Every row gives one point. Each copy is the shape, with its points in the same order, turned, moved and blurred by noise. Is it also mirrored, or only turned?

Shape (8 x 3)
[[ -5 -10  -2]
 [ 13 -12 -25]
 [  5  67 -11]
 [-18  11 -74]
 [ 11  44  23]
 [-48 -32 -44]
 [ 14 -19   7]
 [-15 -29 -23]]
Copy 1 (8 x 3)
[[ 13  13   6]
 [ 38   4  16]
 [-11 -58  30]
 [ 56 -43 -21]
 [-26 -21  42]
 [ 41   7 -53]
 [ 16  26  24]
 [ 36  17 -16]]
Copy 1 is: mirrored
Copy 2 (8 x 3)
[[ -2 -12 -18]
 [ 21  -6 -38]
 [  6  64  -1]
 [ -9  31 -80]
 [ 12  31  27]
 [-40 -19 -65]
 [ 18 -24 -11]
 [-10 -23 -45]]
Copy 2 is: only turned
Copy 3 (8 x 3)
[[ -1 -17   2]
 [-32 -12  11]
 [  1  49 -32]
 [-58  -4 -38]
 [ 22  42   9]
 [-29 -59 -37]
 [  1 -14  29]
 [-19 -35  -7]]
Copy 3 is: mirrored
Copy 4 (8 x 3)
[[-18 -13   5]
 [ -1 -14 -18]
 [ 38 -33  50]
 [  9 -79 -22]
 [ 14   4  53]
 [-48 -61 -21]
 [-16   8  -5]
 [-31 -27 -17]]
Copy 4 is: mirrored

Shape (12 x 6)
[[ 16   6 -28 -48   7  45]
 [ -2  -4  20  39 -25  71]
 [ -2 -22 -28  27   6  46]
 [ 86 -44  29 -56 -12 -22]
 [ 51 -46   7 -25  -7  46]
 [-38  16   1 -11   8   1]
 [ 36  -7   9  41  41  -3]
 [-23 -17   5  11   9  48]
 [ -7  11 -28  62  28 -26]
 [  2  -6  28   0  50 -44]
 [ 20  10  19  25  55  10]
 [ -2   0 -12  34 -34  12]]
Copy 1 (12 x 6)
[[ 36  11 -55 -31  -2 -17]
 [-51  60 -40   6  24 -15]
 [-16  31 -25  10 -18 -40]
 [ 30 -35   6 -71  76 -58]
 [ -7  12 -33 -55  30 -61]
 [  4  -1  -6   5  -8  31]
 [-23 -32 -11  36  28 -50]
 [-33  20 -30  -9 -13  -8]
 [ -6 -10  17  72  -7 -23]
 [ -9 -70  14  12  18  -6]
 [-24 -38 -35  29  21 -23]
 [ -6  43  11  21  21 -15]]
Copy 1 is: mirrored
Copy 2 (12 x 6)
[[-37  33   4 -30 -12   3]
 [-37   1   5  64  16  32]
 [-15   4 -34  17  -1  38]
 [ 36  -9  91 -40 -34  10]
 [-14  -8  42 -11 -35  40]
 [ -6   3 -21  15   9 -43]
 [ 22 -42  -4  -7  44  30]
 [-31 -15 -22  27  -4   7]
 [ 47 -16 -55  14  56   7]
 [ 37 -56  -4 -21  21 -35]
 [ -3 -44  -2  -9  44   2]
 [ 16  19 -10  50  18  12]]
Copy 2 is: only turned
Copy 3 (12 x 6)
[[ 18 -14 -69 -16  -6  19]
 [ 32  74 -24  15   2  47]
 [ 30  26 -27  16  40  25]
 [-28 -58   3 -28 -31  90]
 [  6  -8 -39 -10   6  87]
 [ -6  24 -19 -21   1 -25]
 [-18   0  10  55  14  24]
 [  3  49 -35   1  27  21]
 [ 11   8  29  45  30 -28]
 [-59 -11  17  12   5  -8]
 [-30  12 -15  53   2   8]
 [ 44  32  13  -1   7  15]]
Copy 3 is: mirrored

Shape (12 x 8)
[[ -5  12   7  47  59 -32  -8   7]
 [-49  24  39  63  40 -20   6 -25]
 [-23  12  -7 -40  -7  -3   9 -51]
 [-11  39 -17 -30   8  26  -3   2]
 [ 16 -30 -17 -42 -59  28  14  56]
 [ 16 -25 -30 -63 -28  42  47   7]
 [ 10 -35 -19  28   7 -28 -22  18]
 [ 26   0  49  13  21 -18 -18 -16]
 [ 51  15 -34  61  -9 -19  24  52]
 [-17  13  38  14  24 -56   4 -30]
 [ -9  19 -11 -19 -34  32  -4 -40]
 [-50  53  17  -9  15 -34  -6 -27]]
Copy 1 (12 x 8)
[[ 72  21 -11 -18   9  10  -9 -19]
 [ 65  -7  28   4   7  33 -20 -61]
 [-12 -59   7   1  31 -29  37  -3]
 [-25   1   7   4  42 -29   2   4]
 [-73  -1 -14  -4 -46 -33 -19  46]
 [-76 -35   5 -38  -2 -26  21  52]
 [ 22   3 -56 -12 -34 -15 -14   5]
 [ 23  18 -11  -2 -26   5  38 -42]
 [ 27  44 -31  25 -20  31 -24  67]
 [ 64 -18  21   2 -11 -12  19 -36]
 [-42 -31 -16  21  35 -13  21 -12]
 [ 45 -23  27  21  36 -42   7 -37]]
Copy 1 is: only turned
Copy 2 (12 x 8)
[[ 29  20  22  -7   0 -23  51 -32]
 [-12  -5  34 -26  46   7  55 -69]
 [-37 -22  -9 -41 -27  27  -8 -15]
 [ -1  -6  -1 -31  -2  59  -1  17]
 [-36  -8 -12  20  19  14 -40  82]
 [-43 -11  -2 -44 -21  15 -55  68]
 [ 20 -12  -7  22   9 -34   8   1]
 [  7  24  -8  -6  11  -9 -20 -57]
 [ 39  -4  73  36   9 -14 -17  34]
 [-24  15  13  -7  -9  -3  24 -73]
 [-19 -47 -12 -36   9  45 -29  -3]
 [-28   0   4 -14 -21  57  42 -56]]
Copy 2 is: only turned
Copy 3 (12 x 8)
[[  4  47   0  17 -14 -47   6  28]
 [-49  60   7  -4  36 -32  34  19]
 [-27 -19 -20 -46  35  -7 -35 -17]
 [ 24 -22  -3 -16  28   0 -32 -28]
 [ 32 -61   5  -1 -20  91 -18   2]
 [ 30 -70  -1 -54 -12  51 -19 -21]
 [-10   2 -22  22 -27   2   3  48]
 [-29  33  -6  19 -25  -1   0 -19]
 [ 78  51 -19   1 -29  31  -4  42]
 [-53  53   0 -14  -3 -16 -20   4]
 [ -3 -19 -34 -32  38  34 -18 -35]
 [-44  22  20 -22  58 -20 -41  -4]]
Copy 3 is: only turned
Copy 4 (12 x 8)
[[ 21  -5   0 -19  29   6 -57  -5]
 [-11 -12  33 -17  69  -2 -61  -8]
 [-48 -16  33 -35 -17 -20  19  35]
 [-16  36  26 -31 -11   5  -1  52]
 [ 22  52  26   3 -27  21  90  20]
 [ -9  13  15  22 -31   6  80  60]
 [ 31   6   2  -3 -18  -4  -3 -33]
 [-27   0 -23 -31  21  23 -12 -23]
 [ 59  66 -32  13  25 -39   2   1]
 [ -9 -33   5 -55  42  -8 -18 -10]
 [-54  26  35 -13 -12 -21  27  27]
 [-24  -9  47 -76  27 -15 -27  25]]
Copy 4 is: only turned

Shape (17 x 11)
[[ 10  22  28   6  -5   3   1  13  12  -3   9]
 [ 14  -2  -9  12 -11 -18 -19  -1  -9 -60 -14]
 [  5  -7  25  -7  23 -27 -27 -16  32   3  17]
 [-15 -18   9 -28  29  11   7 -38  16 -24  -5]
 [ 19 -13  20   8  27 -32 -20  20 -11  10  10]
 [ -7  50 -95   4  24 -12  -2  15   4   4  16]
 [  0   2 -56 -13  11  70  -1  17  81   2 -47]
 [  5   6  24  -8 -39   9   2  12 -15  16   8]
 [ 39 -12  22   2  14 -21   5  19 -17   9   4]
 [  7   7  36   5  34 -13  13 -32 -11  -6   4]
 [ 30  12  20 -34 -29  55 -46  19  -7 -11 -31]
 [-16  -6 -36  -1  -4  69 -55   5   6  16 -31]
 [-10 -18 -23 -24  30 -31  13  -6  39  20  -7]
 [ 11  34   4 -12   6  -5   8 -27  11  18 -54]
 [-15  -9  26   2  24 -34  -1  21   5   6  11]
 [ -6   1  15   5  21  -9   0  10  25 -11 -30]
 [  7  -4  -3  12  11 -17   7 -48  11  20   3]]
Copy 1 (17 x 11)
[[ 15  26  14  26   5   3   1 -18   7  -1   7]
 [ 22 -10 -22  21   4  26  39  -5  13 -27 -33]
 [ 24 -10  15  -2  50   2   3 -35  -6 -23  16]
 [ 25 -24  -7 -14   5  38  17 -60  -2   4  21]
 [ 31  17  -8 -10  38   0  -5  12 -15 -16   7]
 [-12   8 -65   3  -9 -13 -54 -51  37 -49 -31]
 [  0  -2  26 -11 -72  42 -27 -67  30 -85  22]
 [ 23   5  19  32 -19  -7 -13   1 -14  15  -5]
 [ 44  24 -14  11  21  17  -9  13 -23  -9   8]
 [ 33  13  -8  -4  36  33   4 -28   6  27   7]
 [ 51  23  43   6 -59  -6  26 -25 -15 -19 -30]
 [  2 -13  38 -46 -62   5 -16 -34   6 -35 -33]
 [ 29 -31 -22  -5  19  17 -34 -37   8 -36  44]
 [ 67   2   9   9  -8  27 -25 -36  45  -4  -1]
 [ 16   0  -8  -3  29  -6   0   2   4  -4  34]
 [ 27   2   7  -5   2  21   9 -15  32 -23  25]
 [ 27 -19   3   3  33  38 -34 -34   8   3  -7]]
Copy 1 is: only turned
Copy 2 (17 x 11)
[[-14   0  -4   9 -18   8   1  -8 -12  -9  21]
 [ 20   2   7   4 -29 -33  21  40 -20 -41 -15]
 [-37 -17 -20  10 -25 -36  -3  -9  26  -2   2]
 [-48 -28 -25 -15  -8 -27 -13  46  -4  18 -19]
 [  4   2 -13  11  -2 -29  15 -39  13   7 -18]
 [ 61  11  -7 -35  19 -15  21  45  40  30  58]
 [  4  21 -64  40  13  32 -50  90  32   3  26]
 [-13   2  40   6 -11  20 -20  -5  -6  -6  -8]
 [ -7  22  -4   1  12 -12  11 -34  -9  -6 -17]
 [-40   5 -15 -18 -19 -30  24  -4 -25  20  -9]
 [ 11  21  -5   6 -28  -2 -86  17 -27 -30 -18]
 [ 46   4 -15  23 -33  16 -67  52  28  27 -25]
 [-25 -11 -10  15  31 -25   8  29  41  25  11]
 [-32  51   6  10 -12 -25 -11  34 -13  30  12]
 [-10 -31  -5  22   2 -22  18 -21  -1  21   1]
 [-14   0 -22  38  -6 -24   7  19 -13  14  12]
 [-34  10   1  -8 -17  -8  22  21  28  16  -3]]
Copy 2 is: only turned
Copy 3 (17 x 11)
[[-13 -15  20 -16   6 -22  17 -15  20  -9  27]
 [-38  13   6 -12 -25 -48 -30  19 -16  -2  12]
 [ 21  19  14 -42 -12 -25  26 -32 -11  -9  10]
 [ 15  14 -14 -23  12  -8   2  -8 -47 -32  17]
 [  4  27  29 -32  10 -34  34  -1  11  18 -10]
 [ 42  12  51  33 -18   9 -39  43   6  28  53]
 [ 17  40 -34  31 -23  63  -6  24  28 -57  33]
 [-13 -45   1  -7 -10 -24  33   8   9  -2   4]
 [-13  15  26  -4  22 -39  35  -6   2   8 -16]
 [  6  -5  27 -27  33 -25  -2 -20 -29 -18  -4]
 [-10 -21 -26 -11 -26 -41  26  46  31 -69   4]
 [ 31  -4 -42 -10 -32  17 -13  52  38 -31  -8]
 [ 22  37  18  -4  -7  24  28  -4 -34   5  20]
 [-10 -11  48  -8 -11  21  10   9 -17 -56  -8]
 [  0  12  20 -44  12 -11  35  -4  -3  23  12]
 [-21  25  12 -34   0   6   8   4  -1 -25  15]
 [ 19  -5  19  -2  -6  -2  -3 -37 -26  -3 -12]]
Copy 3 is: only turned

Shape (17 x 12)
[[-58  10  28  32  14 -43 -32  33  33 -16 -23  47]
 [  1 -27 -38 -39 -43  25  -1  -3 -29  -1  46  17]
 [-45 -22   8 -27  -3 -17 -39   0  17  27  -6 -12]
 [-37   5  74   5   4 -30   1 -24   4  18  21  -4]
 [ 41 -16 -43  21  21  12  31 -51 -23   1  40  22]
 [ 50  19 -17 -44  28  -4  18 -17   5 -18  39  -2]
 [ 50 -34 -57 -10 -43 -21  16 -30 -30 -18 -10   6]
 [ 11  22  39  26   2   1 -69  16  -8   4  21 -19]
 [-13  -2  33 -13  23  15 -29  76 -27   4  -9 -26]
 [-23  44  16  -2  45   2 -28  13 -57  15  -7 -13]
 [ 26  12 -49  -3 -29  -7  54 -20  11  26  39   8]
 [-69  42  49  16  30  -8 -18 -19  21 -41  26 -24]
 [-29  40  36   9  -3   3 -41  52 -38   4 -12  -7]
 [ 27  -1  -7  -5 -16 -38  33 -34 -30 -23  41  20]
 [-41  45  46  -3  -7 -35 -49 -25  11   5   0  34]
 [-40  18   6  11 -15 -45 -48  18   0   1  -1 -29]
 [-29 -31 -23 -18 -15 -46 -63  67 -51  36  32   0]]
Copy 1 (17 x 12)
[[ 58 -36 -14   0 -23 -62  -4 -36  17  14 -38  14]
 [ -8  12  54  17  47  24  30  15  25  23   9 -51]
 [ 49  -5 -23  16  -1   2   1 -31   4  22  25 -37]
 [ 37 -23 -62  15  32  -5 -34  13  35  11  10   9]
 [-52  -7  24 -11   4  47  33  40  50  33  16  26]
 [-10  -8  13  23  14  49  55  26  26 -39  18  20]
 [-61  28  41 -32  28  10  31  -6  -3   7  29  -4]
 [ 33 -60   3  51   8 -29  -3  27 -13  21  42  13]
 [ 60 -68  22  37  42  18   4 -30 -33  24   7   9]
 [ 50 -78 -17   2  41   6  50   6   1  37  31  16]
 [-39  44  -3  19  21  30  51  32  15  24 -23   7]
 [ 22 -86 -68  45   8 -26   6  -5  42  -7  -9 -11]
 [ 58 -70  -2  22  48 -32  21   2 -28  32   5   4]
 [-36  11   9  -3  50   2  24  20  51  -8  14  21]
 [ 62 -28 -45  -4   1 -56   7  25  26  -4  14  -8]
 [ 28 -26 -27  35  15 -49  22 -29 -10  26  27  -9]
 [ 61   4  49  42  49 -32  32 -48   9  66  53  -6]]
Copy 1 is: only turned
Copy 2 (17 x 12)
[[-14  -9  11 -70  -8  74 -26   5 -12  -9  13  63]
 [ -5   0  38  56   9  27  13   7  -5   8   1 -38]
 [-49  -9  18  14  31  28 -40  -5   0 -12  -2  48]
 [-57 -12   5 -33  20  25 -17 -42  54   9  21  28]
 [ 18   3 -36  35 -48   5  14  25  37  10  -7 -27]
 [ 27 -12  18  24  -3 -39  39  12  31  23   5  22]
 [ 36  27 -24  35   5 -11  -3   3 -35  22   4 -32]
 [-65 -43  -3  -5 -28  25  27 -30 -15  11  16  44]
 [-79 -29  49 -37  -2  -6  20   6 -41  10 -33  28]
 [-72  -1  -4 -22   1  30  41  18   9  46 -38  44]
 [ 40 -31   1  34  -2   1 -16  22  30  52  -4 -31]
 [-46  14  32 -25 -30  45  -2 -47  53  33   8  81]
 [-66 -25  20 -41   4  46  21 -15 -34  35 -18  33]
 [ 17  21  -8   3   3   8  24   3  32  36  40 -18]
 [-26 -15 -10 -30  31  82  14 -26  23   6  22  69]
 [-49 -17   8 -10   4  45 -27  -6 -34  40  24  59]
 [-86 -24  24  12  26  41 -14  63 -55  11  30   5]]
Copy 2 is: only turned

Shape (16 x 12)
[[ 17   3  10 -19  56 -37  16  -3  -5 -13   9 -29]
 [ -7  11   3 -15 -36 -12   4  33  33  23  -7  10]
 [  6  13  28  27 -89  64 -18  12  20 -17 -11 -24]
 [-13  -7  35   1  62 -11  10 -32  17  17  10  14]
 [  6 -34  15 -12  35 -29  29 -18  -6  28  32  17]
 [ -3 -10  15 -34 -25 -10 -10  53  -6 -11   0  22]
 [ -5   1 -19  -9  -6 -20   8  45  20   8  -5  36]
 [-31  13 -15 -19  15   5  23  30  14   9  46  -4]
 [-11   7 -41  -8  -2 -16 -38  48  15  30 -20  10]
 [-18 -30   7  26  30 -51   1 -11  16 -20  41   0]
 [-11 -12 -14 -56 -16 -15 -12   8  54  -3   5   3]
 [-52  32  23  -7 -87  25 -20 -10 -14 -15 -19  -8]
 [ 14  48  -5  -6 -95  17 -17 -20  -1  -3  15   3]
 [  1  -4   3  -6  62  -4   7 -23   8 -33  28  40]
 [ -8 -22  -4   3 -67  58 -30 -13 -24  -4  -1 -19]
 [  1  -5  34 -16  60 -31 -29   5  11  14  57  15]]
Copy 1 (16 x 12)
[[-12   6 -48  20  19   9  11  -1 -13  31 -33 -39]
 [ 39  -1  46   1 -26 -10   6 -12  -4  13 -14  -3]
 [ 41  -8  58  45 -26  31  31 -41  46  -2  57  29]
 [ -7  -5 -15  11  71 -21  -9 -11 -19  15 -26 -15]
 [-16 -18 -10  38  29 -27  -9  14 -43  18 -37   0]
 [ -9   0  39  13 -42  -8  24   9  21  -5 -36   0]
 [ 18  -8  25 -12 -35 -14   1  -2 -19 -21 -37  -7]
 [ 14 -14  22  13   2  13  -8  43 -17  -6 -14 -41]
 [  4  -2  25 -28 -51 -34  -5 -18  -9 -11   3 -35]
 [-11  42  -8  53  30 -14   9  -4 -43 -24 -27 -30]
 [ 26  27  25 -10 -11 -33  35  36  -6  19  -5  -4]
 [ 13  42  64  27 -26  25 -28 -16  53  11  38  35]
 [ 66  11  28  54 -43  -8 -19  -6  49   4  38  30]
 [ -2   5 -41  14  50 -11   0  14  -4 -33 -32  -5]
 [-10  -8  37  46 -27   7   7  -7  30  -2  68  40]
 [-17  -2  -7  37  43 -54   4   8   4  -1 -40 -56]]
Copy 1 is: mirrored
Copy 2 (16 x 12)
[[-14 -29 -28  24  52 -10 -10  -1  -6  19  34   5]
 [  4 -17 -17   1 -41   8  -4  10 -36 -11  -9 -35]
 [  8  12  59 -38 -30   9  46  41 -16 -75 -15 -11]
 [ -3  21 -54  -9  17 -17  -1 -11   3  39  18  27]
 [ -4   0 -60  -1   6 -18 -32 -28  -1   4  46   7]
 [-13  -6   1  10 -28  16 -39  50 -17 -14  19 -34]
 [  3 -16 -12   6 -18  11 -41   4 -15   3 -18 -32]
 [  5 -26 -36  31 -19  22  10  -5  30   1  16 -26]
 [ 15 -39 -10 -14 -11 -11 -26  27 -10  24 -22 -58]
 [ 37  33 -37  29  39 -15 -17 -15   3  -2  26 -10]
 [ 36 -34 -46  19 -28  -8  -8  48 -28  -5   5  -2]
 [ 12  11  70  15 -60 -30  42  30 -13 -23  14 -14]
 [ 40 -23  68 -15 -53   1  25   5 -37 -37  21   0]
 [ 16   7 -31   8  20   5 -31   0  36  25  16  45]
 [  7  -3  39 -38 -39 -36  13  37  23 -62  25 -11]
 [ 18  13 -57 -11  25  24 -13  10  -1  49  52 -10]]
Copy 2 is: mirrored
